Rows are points. To make a cloud, some directions were put in groups of two or more. Within a group, all points are equally far from the middle, so they leave a hole (a ring in 2 directions, a hollow ball in 3). The other directions are filled evenly. Then the cloud was stretched, turned, moved and blurred a little. Count the holes, and give their numbers of directions, smallest first.

Cloud (22 x 3):
[[-15,39,-65],
[-80,-68,37],
[34,-30,42],
[-52,17,-50],
[-11,33,1],
[-93,-51,42],
[2,48,22],
[-54,-31,-10],
[6,14,14],
[-40,-13,-8],
[-9,-13,96],
[61,-2,25],
[-20,-54,-39],
[-37,-11,82],
[-1,-54,9],
[24,-2,-22],
[-91,-6,34],
[-67,2,-14],
[-42,-59,27],
[-49,34,59],
[-8,1,79],
[15,3,-3]]
Holes: 0

Cloud (31 x 4):
[[1,17,17,74],
[23,-67,8,-54],
[-43,32,-3,31],
[26,14,10,72],
[-17,1,-81,24],
[18,-41,23,56],
[44,-76,14,-38],
[-12,9,64,41],
[18,-10,-31,-61],
[-24,7,72,4],
[-17,29,-80,19],
[-33,51,62,22],
[44,-82,-39,36],
[-20,35,69,-37],
[-35,-15,-4,-14],
[-19,-28,24,-44],
[53,-35,-10,54],
[-5,29,47,-56],
[49,-74,28,2],
[22,39,73,18],
[50,-72,-74,24],
[24,-34,65,25],
[4,40,77,34],
[16,55,-3,-34],
[-18,54,-20,65],
[-33,64,-36,25],
[-6,33,23,-58],
[21,31,-4,74],
[-4,87,39,10],
[9,-36,62,26],
[-10,26,-78,45]]
Holes: 1 (4)

Cloud (29 x 4):
[[-22,-21,-22,4],
[-26,41,-19,-79],
[-45,81,-58,-27],
[-15,-4,-35,42],
[33,45,-6,3],
[-58,16,-56,2],
[-36,27,-21,-52],
[-33,43,-15,14],
[-59,-83,-10,-45],
[-27,-88,61,-13],
[23,-19,13,-52],
[18,17,-27,-86],
[-18,-58,38,-3],
[7,22,-55,4],
[-16,21,15,-62],
[30,-3,-59,63],
[-47,-55,-37,-39],
[-10,-70,-64,-29],
[11,-24,-30,46],
[21,20,24,-55],
[33,14,26,-66],
[16,1,-66,65],
[-64,52,55,-17],
[-47,-6,-67,-28],
[-1,-46,76,-28],
[-3,-107,69,-9],
[-3,-50,18,-7],
[-44,-21,-60,0],
[3,-38,55,44]]
Holes: 0

Cloud (56 x 6):
[[-38,10,-71,-38,17,8],
[-36,13,-53,-86,12,23],
[65,-26,-18,50,30,14],
[45,17,-51,-15,47,-27],
[-4,39,-29,1,61,41],
[-25,72,-32,-77,-26,5],
[11,-33,-18,-53,15,63],
[27,33,-11,-54,30,-8],
[19,-17,-120,18,-4,64],
[59,10,-28,-13,14,-18],
[-28,58,22,48,34,-10],
[47,-2,22,-2,105,-1],
[-3,34,29,-13,-6,-9],
[7,-24,-117,4,31,20],
[28,-21,-97,-23,-16,58],
[-22,58,76,-41,14,17],
[9,-3,42,73,24,-25],
[70,-11,-24,78,37,17],
[12,21,-72,-67,43,82],
[26,6,-101,26,57,-21],
[-5,43,-29,19,30,-24],
[-28,49,-59,8,30,15],
[-38,-16,-35,-43,-18,39],
[34,-14,-109,-62,-39,58],
[-22,35,75,-25,26,-33],
[7,-30,4,29,-1,-21],
[-3,-26,63,5,16,16],
[20,-33,-76,-34,36,50],
[-30,3,-9,-48,-5,96],
[-48,68,19,-54,0,0],
[-37,38,38,-55,57,53],
[-29,7,79,-16,85,-14],
[13,39,-53,47,8,-35],
[-39,5,-26,4,44,53],
[53,12,-91,-52,-40,51],
[29,25,3,-58,51,-2],
[-36,-5,18,8,71,16],
[20,13,55,10,51,-40],
[-45,-22,-27,-43,17,7],
[-57,3,-10,-10,39,0],
[-33,-31,8,-33,-10,16],
[-47,3,37,-37,57,50],
[-15,32,-31,-22,53,53],
[61,46,-52,19,12,58],
[16,-30,-4,4,94,37],
[-47,-35,48,-23,33,25],
[-14,-11,-50,42,-1,53],
[38,52,-88,30,46,33],
[-56,5,-83,5,-2,33],
[-55,-10,16,-69,34,-7],
[29,-29,-79,33,57,70],
[22,-4,-88,-45,-10,105],
[-69,12,-52,-93,-39,59],
[33,-10,-69,20,79,-9],
[22,31,-46,33,15,-41],
[15,-34,-51,17,-13,-6]]
Holes: 1 (2)

Cloud (75 x 8):
[[-28,-6,13,51,-52,-28,-19,-5],
[-28,20,82,-24,34,-16,17,-16],
[-45,-46,-23,33,6,-43,65,39],
[-21,60,-109,-32,-15,65,-89,-27],
[-33,67,22,1,-17,-49,55,10],
[26,-9,41,4,-24,2,5,51],
[26,12,29,-6,61,32,-95,36],
[6,-23,17,-76,51,48,37,-18],
[36,-13,40,-43,3,-22,-30,41],
[-31,65,52,-4,41,-18,-14,75],
[-37,-3,-8,-72,46,4,42,5],
[-44,0,11,35,-60,-30,-52,80],
[-24,-55,-74,9,7,14,-8,-3],
[23,-25,39,-43,5,30,-12,-17],
[12,20,49,10,34,17,-1,84],
[-36,56,41,-52,42,-3,-54,-18],
[3,-58,65,-56,20,-20,40,56],
[-37,-4,3,-39,-8,25,-31,-41],
[-19,-26,-67,-11,-47,61,43,25],
[21,2,47,-21,0,-75,7,61],
[-5,-76,93,-57,56,-33,58,48],
[-61,78,-102,-33,-64,30,-40,4],
[-19,-18,-4,55,-89,-36,31,-30],
[0,35,-91,-50,-29,45,-34,59],
[-59,25,-18,-65,1,-7,-3,12],
[-17,80,-84,-63,0,48,-32,52],
[-26,30,7,23,-93,-43,-20,34],
[-28,34,-82,-38,-49,43,-18,68],
[-29,-7,-25,45,87,21,-2,44],
[-71,37,-67,-37,6,-15,-3,81],
[-37,24,-4,54,12,6,9,1],
[-20,-14,31,6,-121,-57,37,55],
[54,-57,22,0,6,-64,40,0],
[72,59,-11,-6,14,27,-20,44],
[10,-2,-38,28,6,45,54,27],
[-3,-7,-3,-50,-57,-29,-40,32],
[-28,18,-12,-80,-12,-52,-52,33],
[26,-27,-57,-54,-8,36,34,33],
[-55,-34,-30,-25,25,14,45,49],
[-69,19,-62,18,35,25,4,19],
[-27,-43,44,22,-78,-26,21,9],
[35,35,6,-12,-64,-53,14,18],
[-24,-14,-22,-14,-79,10,-54,24],
[54,10,-56,-45,48,81,28,-31],
[20,69,-31,-7,50,25,5,22],
[-38,-37,-34,23,26,-18,52,41],
[-7,45,-21,35,-16,-1,-16,-18],
[-24,70,71,-41,42,-22,3,38],
[-92,26,-64,-16,3,-45,15,58],
[21,45,10,6,75,-18,-63,83],
[10,58,-68,-60,82,42,-35,-13],
[25,2,50,-24,7,21,-3,60],
[34,37,-21,-43,47,-22,48,11],
[-55,-20,78,10,20,-97,36,61],
[-20,-21,86,-28,92,-43,-26,13],
[17,63,-25,-30,1,-55,31,44],
[-42,5,0,-51,-46,-31,-15,57],
[26,-2,36,-72,11,-5,-18,13],
[-48,-36,56,-10,-63,-18,48,-2],
[-69,-51,31,-26,66,9,-16,-10],
[-62,-34,-22,-22,83,4,17,-53],
[-36,-8,96,2,18,13,68,5],
[-9,-3,41,-5,100,-32,61,-44],
[-41,-6,7,-19,-54,-51,-61,38],
[-17,10,1,-91,78,0,-8,50],
[52,14,-11,-28,87,18,48,44],
[0,-23,-84,-1,7,3,-28,-20],
[-90,-83,-11,-10,-18,-24,44,-7],
[-12,-47,-87,6,-42,1,2,-33],
[-27,-7,80,-50,24,-25,44,45],
[-61,-9,-73,-13,-80,16,-37,6],
[-27,-5,27,3,-37,35,-17,10],
[29,-24,-4,-10,90,14,53,-8],
[-82,-18,5,-41,-27,-30,39,78],
[8,14,-23,39,10,32,27,42]]
Holes: 1 (2)

Cloud (90 x 9):
[[51,-29,34,-56,-48,-63,0,-19,0],
[4,-88,-63,-17,-31,12,-13,16,-19],
[16,-9,-14,19,57,12,-12,-6,-60],
[43,24,27,23,-69,27,-56,14,-6],
[41,-37,-20,-17,-21,36,18,2,-30],
[-13,18,57,-42,-23,-63,71,-43,2],
[-25,-7,11,-1,-2,-36,121,-14,-32],
[25,20,31,47,36,-14,50,22,64],
[-8,-55,-23,1,29,9,12,35,39],
[6,29,20,44,5,-46,4,44,38],
[-26,-43,-53,-7,3,8,54,44,-34],
[-12,-24,34,-9,-65,2,1,-40,58],
[-8,17,-15,10,44,22,-25,12,38],
[38,-23,19,-48,31,37,-18,-20,53],
[-29,8,20,-18,-61,36,-49,-17,-2],
[17,-62,-2,-5,-18,-64,14,-8,0],
[-16,41,26,-42,-16,-27,11,-107,-18],
[56,80,14,-16,14,-6,7,-37,-35],
[10,4,9,-52,39,-1,68,-38,-19],
[-20,-74,-4,-54,1,-1,11,-3,-52],
[-12,-26,43,13,-57,7,-58,31,-22],
[-16,-67,-26,24,-17,18,20,-6,4],
[-19,-17,-5,-18,10,31,67,-41,-25],
[31,-48,-24,43,-4,57,-21,-13,-14],
[-53,18,20,-22,-47,-50,52,21,-34],
[-5,16,41,32,23,-65,30,29,-4],
[-19,55,-45,52,-30,-47,64,20,4],
[32,-18,26,-4,-20,-43,33,50,-46],
[0,1,41,18,-28,-14,42,-19,-26],
[-12,-9,34,-13,-90,9,-17,-31,7],
[0,-40,-11,-90,12,-26,29,-36,-18],
[38,65,4,-5,50,53,10,-11,67],
[31,25,-52,-5,-19,36,36,-37,-37],
[27,-34,11,18,-12,4,9,-18,46],
[-54,-35,-38,-26,-12,11,65,-75,-51],
[-5,-78,-18,5,-48,13,14,-38,-27],
[-4,33,-14,13,-38,-70,42,-50,-87],
[-33,37,54,-52,-25,-49,36,-29,-7],
[-35,39,-24,16,-29,6,15,-55,25],
[1,39,30,-3,8,-78,48,50,12],
[52,-3,-12,-14,-35,-39,73,7,36],
[26,-50,-69,-8,-39,14,27,-53,-26],
[-42,-24,27,-16,-17,-91,58,-32,-15],
[-23,57,4,4,20,-78,56,23,-12],
[21,27,8,-18,-42,41,-68,-24,45],
[-44,-66,-45,13,-13,-17,72,42,-7],
[-19,-23,64,-30,-12,-20,32,17,-5],
[-35,12,33,-41,-15,-48,-10,-18,-16],
[47,-5,31,-14,37,-10,31,55,57],
[-36,-1,1,19,-45,-47,58,66,-25],
[-12,-40,3,9,-19,-73,56,43,-65],
[-41,77,1,28,-21,7,63,-35,-12],
[43,-12,-29,1,45,-6,-29,-13,-32],
[48,-33,13,-41,29,-9,14,23,30],
[-17,-10,-58,-9,8,13,68,47,-19],
[-14,-74,28,9,1,11,-14,47,-31],
[-75,48,-1,1,4,-34,70,-57,-46],
[0,-11,30,37,-11,-28,-21,19,45],
[0,-60,-9,-12,33,-27,23,22,22],
[12,-26,6,-12,-31,-96,48,-39,-30],
[7,-1,-19,-54,28,-23,12,-12,-13],
[35,24,-48,-17,19,19,56,30,32],
[-11,-62,5,16,-4,33,-5,71,26],
[35,26,38,30,92,35,38,-10,3],
[30,25,-2,-65,-33,-41,-8,-56,-52],
[24,21,58,15,-30,3,-5,29,-14],
[-24,4,31,-23,-89,7,-16,-49,-8],
[-57,46,28,-42,-37,-15,50,-75,-26],
[0,-20,35,-42,-80,-35,-29,-27,-54],
[-20,29,-17,20,-25,-55,22,-4,18],
[43,36,16,-24,13,18,-61,-12,28],
[-9,9,7,-21,35,-6,-33,-16,-18],
[-17,19,-35,4,30,24,51,46,-33],
[-45,24,-30,27,-21,1,2,18,16],
[-48,-37,28,32,-51,9,6,-19,15],
[-47,46,18,4,32,-35,21,-37,0],
[12,-61,30,-75,-49,-56,36,-73,-36],
[9,36,-4,12,73,-2,6,20,-26],
[-16,-51,19,38,10,2,19,10,-38],
[-49,0,48,2,1,-64,20,-15,12],
[37,-17,-15,-7,-38,-72,38,61,17],
[6,-28,-54,47,13,-14,77,57,5],
[2,63,-28,36,27,38,55,-29,-38],
[-9,-50,70,-39,-1,14,-1,-3,0],
[-34,13,-21,-2,-67,-38,28,26,-42],
[57,-45,-1,28,-3,42,-25,73,-22],
[-37,44,52,-25,-1,34,-16,-89,-12],
[-1,-23,-22,-11,-8,68,-38,12,3],
[-22,-20,-34,-3,35,-14,51,-33,-72],
[40,10,-44,54,26,55,-27,60,-40]]
Holes: 3 (2, 2, 2)

Cloud (104 x 9):
[[-72,4,7,39,3,20,-1,12,20],
[11,33,58,25,5,20,35,-21,98],
[-3,47,29,9,92,-51,-34,41,81],
[99,-34,37,-1,-43,-15,-5,-61,23],
[-86,43,34,13,-19,-18,26,89,-26],
[-50,50,33,-89,-6,-38,-2,6,16],
[-63,-34,38,32,61,28,39,40,19],
[84,-20,4,21,-44,26,34,40,-31],
[86,28,-63,-44,43,-3,9,-24,-23],
[12,12,-44,-42,-35,-39,-39,-24,-15],
[50,-10,45,8,18,56,14,74,42],
[-65,66,-10,-29,27,-82,-41,40,17],
[-7,57,-52,40,-35,57,64,-28,4],
[45,-17,81,50,-46,-46,-7,11,24],
[5,-33,-3,-10,70,-50,-5,17,-29],
[41,-28,3,32,73,5,-20,-29,56],
[-52,26,34,-3,-29,-2,17,73,63],
[-10,-6,45,72,72,-62,12,30,44],
[51,47,10,21,65,-20,-36,63,51],
[-2,52,-79,64,-20,22,58,-20,-15],
[-68,35,2,35,43,-80,-3,86,31],
[19,2,5,45,73,-47,-17,-32,87],
[82,39,-43,22,-24,1,-21,-69,39],
[-50,-45,56,4,-30,42,75,43,-47],
[15,-8,50,1,8,-78,-24,28,81],
[-87,-4,-18,71,-8,2,24,68,-18],
[21,-26,16,0,-26,67,-10,-1,-63],
[10,104,-4,21,-21,-35,-4,-17,8],
[-56,40,-1,-16,-28,14,9,87,-63],
[-62,17,17,-61,12,8,43,89,-38],
[92,8,14,-69,57,0,-12,-32,9],
[-18,-67,72,2,61,18,-18,34,9],
[86,-9,-40,18,-1,80,14,-1,-5],
[25,-85,47,6,20,55,-11,-17,2],
[-32,13,-27,-33,20,18,44,85,-66],
[-75,0,3,-83,-36,65,30,38,-32],
[-47,26,-75,-60,-1,-3,-24,11,-26],
[-68,59,-14,13,39,-101,-10,45,46],
[-9,-62,43,14,30,4,-21,-12,40],
[1,88,-16,-39,-37,1,32,4,-18],
[-44,73,20,60,-6,-59,56,37,45],
[-39,-54,12,5,20,58,53,8,30],
[83,59,-7,-65,-30,-1,7,-57,44],
[88,-45,10,4,57,46,-22,-6,36],
[105,3,15,-9,-15,55,-46,22,-19],
[7,-12,-9,-1,89,45,1,5,40],
[-20,88,24,63,74,-13,12,31,71],
[24,-77,2,12,30,25,33,-47,5],
[-60,110,2,11,49,-38,8,42,6],
[19,74,9,61,-23,-29,-7,44,26],
[57,3,-6,68,-26,-59,-13,-32,20],
[-23,-16,-34,14,-85,4,49,-8,-14],
[118,44,-3,56,-5,33,15,-37,25],
[82,-34,63,8,-47,-41,-12,-15,30],
[32,47,-41,30,39,40,10,21,-52],
[95,-20,78,31,29,35,-27,-10,27],
[-64,9,21,39,33,46,69,51,33],
[-40,-37,-24,46,-4,66,45,-5,-25],
[79,2,2,-58,6,-6,-2,3,50],
[23,13,56,66,-5,46,5,-19,38],
[10,-50,72,41,26,40,12,50,-51],
[9,2,-68,-28,11,49,45,40,-68],
[-91,27,26,28,11,-32,21,14,1],
[81,-19,-13,25,-31,12,48,19,-3],
[-66,67,11,-59,-25,25,1,54,1],
[20,35,-53,57,-36,23,49,-3,31],
[-12,4,-7,-51,19,59,59,-14,-60],
[2,24,-53,-55,48,32,2,33,-68],
[7,-46,16,-43,6,85,75,-8,-37],
[-30,107,-43,-11,61,25,3,31,25],
[18,-31,57,46,54,5,40,18,66],
[6,34,17,-51,-32,-17,9,-67,-5],
[11,-56,41,-43,-37,7,-5,-41,-16],
[0,62,-2,-16,-39,71,29,35,-12],
[51,-43,56,-56,10,-4,8,-46,44],
[119,14,-39,18,31,2,6,-61,62],
[-86,47,-33,-27,18,-59,-20,42,-19],
[-96,-6,-3,-52,7,-53,-10,42,27],
[74,-36,24,20,-29,-35,-1,7,-36],
[-39,94,46,37,-1,-21,16,39,42],
[56,4,80,-28,-33,61,-29,1,36],
[19,11,-18,-28,-24,-38,-64,-24,21],
[35,23,-3,33,-50,-53,22,-25,-17],
[34,32,-47,-50,42,89,33,0,-22],
[61,-11,32,5,-59,87,-5,-14,-7],
[-13,15,7,-6,-29,55,75,-18,58],
[-37,-33,68,-34,13,-50,0,32,61],
[40,35,-45,20,38,65,48,-21,-54],
[30,-61,47,-71,1,54,-28,-24,7],
[-16,-14,33,-26,-20,39,-17,-16,57],
[-63,36,46,-10,-59,26,15,63,-25],
[-91,10,-37,-13,7,4,-10,40,-45],
[-8,0,6,50,-12,51,-19,28,39],
[-58,-16,-16,-60,20,38,82,26,-13],
[35,-12,-10,13,-7,7,57,-55,80],
[33,42,47,-29,19,67,43,-54,39],
[-49,45,51,-19,57,-46,-21,97,11],
[-32,36,-22,-27,-56,75,36,27,-31],
[-16,-77,34,21,-34,-2,47,0,-43],
[-49,40,-5,14,-25,-59,12,24,-32],
[90,0,4,-20,-8,27,1,17,48],
[-10,29,42,-24,14,56,66,55,-11],
[-45,69,-12,-93,26,-37,32,19,15],
[33,86,2,23,67,5,-47,11,51]]
Holes: 1 (8)
